Each row is a point. Each copy is the shape, with its points in the same order, turned, moved and blurred by noise. Is it also mirrored, or only turned?
In the rows, 128 means zero.

Shape (6 x 3):
[[106 134  88]
 [152  82 142]
 [177 108 117]
 [173  93 178]
 [109 155 122]
 [177 154 126]]
Copy 1 (6 x 3):
[[168 121 118]
 [ 88 131 147]
 [116 153 168]
 [ 64 167 142]
 [151 148  93]
 [138 192 152]]
Copy 1 is: only turned
Copy 2 (6 x 3):
[[171 111 108]
 [117 150 168]
 [124 109 173]
 [ 78 146 171]
 [131 107  94]
 [106  76 149]]
Copy 2 is: mirrored
Copy 3 (6 x 3):
[[126 148 152]
 [ 86  86 107]
 [ 95 120  82]
 [104  57  82]
 [153 118 143]
 [148 128  74]]
Copy 3 is: only turned

Shape (7 x 4):
[[133 109 207 102]
 [144 129 136  95]
 [ 91  96 109  83]
 [166 112 106 122]
 [143 113 113 200]
 [114 137 109  92]
 [163 111 129 175]]
Copy 1 (7 x 4):
[[159 151  73  59]
 [110 156 112 100]
 [112 165 168  68]
 [ 91 112 119 116]
 [160  72 157 140]
 [115 172 150 107]
 [140  86 121 131]]
Copy 1 is: only turned
Copy 2 (7 x 4):
[[ 88  72 112  70]
 [ 93 124 133 122]
 [100 147  72 134]
 [114 111 144 165]
 [191  86 136 154]
 [107 157 117 131]
 [162  76 146 149]]
Copy 2 is: mirrored

Shape (14 x 8):
[[182 152 122 148  87 131  97 127]
 [124 123 160 116 106 169 123 232]
 [153  90  93 139 124  65 151 132]
 [187 141 134 143 155 103 142 165]
 [148 123 132 116 116 113  63  86]
 [196 125  66 159 157 151 149 121]
 [182 133  78 155 126 132 123  99]
 [120 152 104 154 125 129  88  43]
 [148 180 158 141 100 111 143 109]
 [152 112 166 108  99 174 139 123]
 [168 180 107 150  95  84  84 139]
 [157  97 116 188  83 101 161 111]
 [104 158 167 128 139 157 132 141]
 [146 162 106 109  81 126 109 125]]
Copy 1 (14 x 8):
[[139  83 145 163 103 121 142 186]
 [ 97  98 148 128  64 174  96  92]
 [178 143  94 155 148 164 109 168]
 [184  90  86 133  99 134 133 129]
 [106  85 120 156 178 120 146 180]
 [175 154 102 122  97 143 196 178]
 [166 126 127 148 122 131 177 193]
 [123 129 153 135 193  73 172 196]
 [162 106 148 180 121  76 130 138]
 [ 84 122 117 182  93 119 150 131]
 [178  57 157 150 137 135 131 183]
 [162 160 122 173 104 118  98 199]
 [110 120 152 120 117  96 128  97]
 [137  97 171 179 139 139 153 155]]
Copy 1 is: only turned
Copy 2 (14 x 8):
[[133 124  91 133 116 160 134 188]
 [147  67 144 145  91 141 227 121]
 [121 195  99 138 120 123 137 101]
 [166 143 110 123  87 166 136 108]
 [151 113  92 135 151 101  97 174]
 [181 205 143 137  84 150 128 173]
 [146 184 119 141 104 142 113 184]
 [115 142 132 123 128  95  63 203]
 [ 97 108 128 126 124 174  97 144]
 [154 106 168 139 162 152 159 159]
 [110 121  61 140  85 150 110 163]
 [ 92 193 116  98 146 147 148 147]
 [131  81 176 120 101 129 129 137]
 [113 112 108 184 111 142 123 170]]
Copy 2 is: mirrored
Copy 3 (14 x 8):
[[110 186 132 112 127 151 159 154]
 [ 85 105  97 201  72 159 122 163]
 [ 99 126 147 143 200  93 149 131]
 [ 87 115 130 112 125  93 142 177]
 [144 170 137 114 115 121 181  94]
 [ 59 149 178  81 143 114  96 129]
 [ 97 172 167  91 155 128 128 126]
 [175 165 175  78 139 149 144  88]
 [146 129 106  97 146 162 152 163]
 [ 86 115 101 116 110 180 158 111]
 [149 195 136 123 137 117 151 180]
 [ 96 129 169 128 201 164 166 141]
 [142  88 117 124  92 164 121 135]
 [134 177 104 133 137 149 131 131]]
Copy 3 is: mirrored
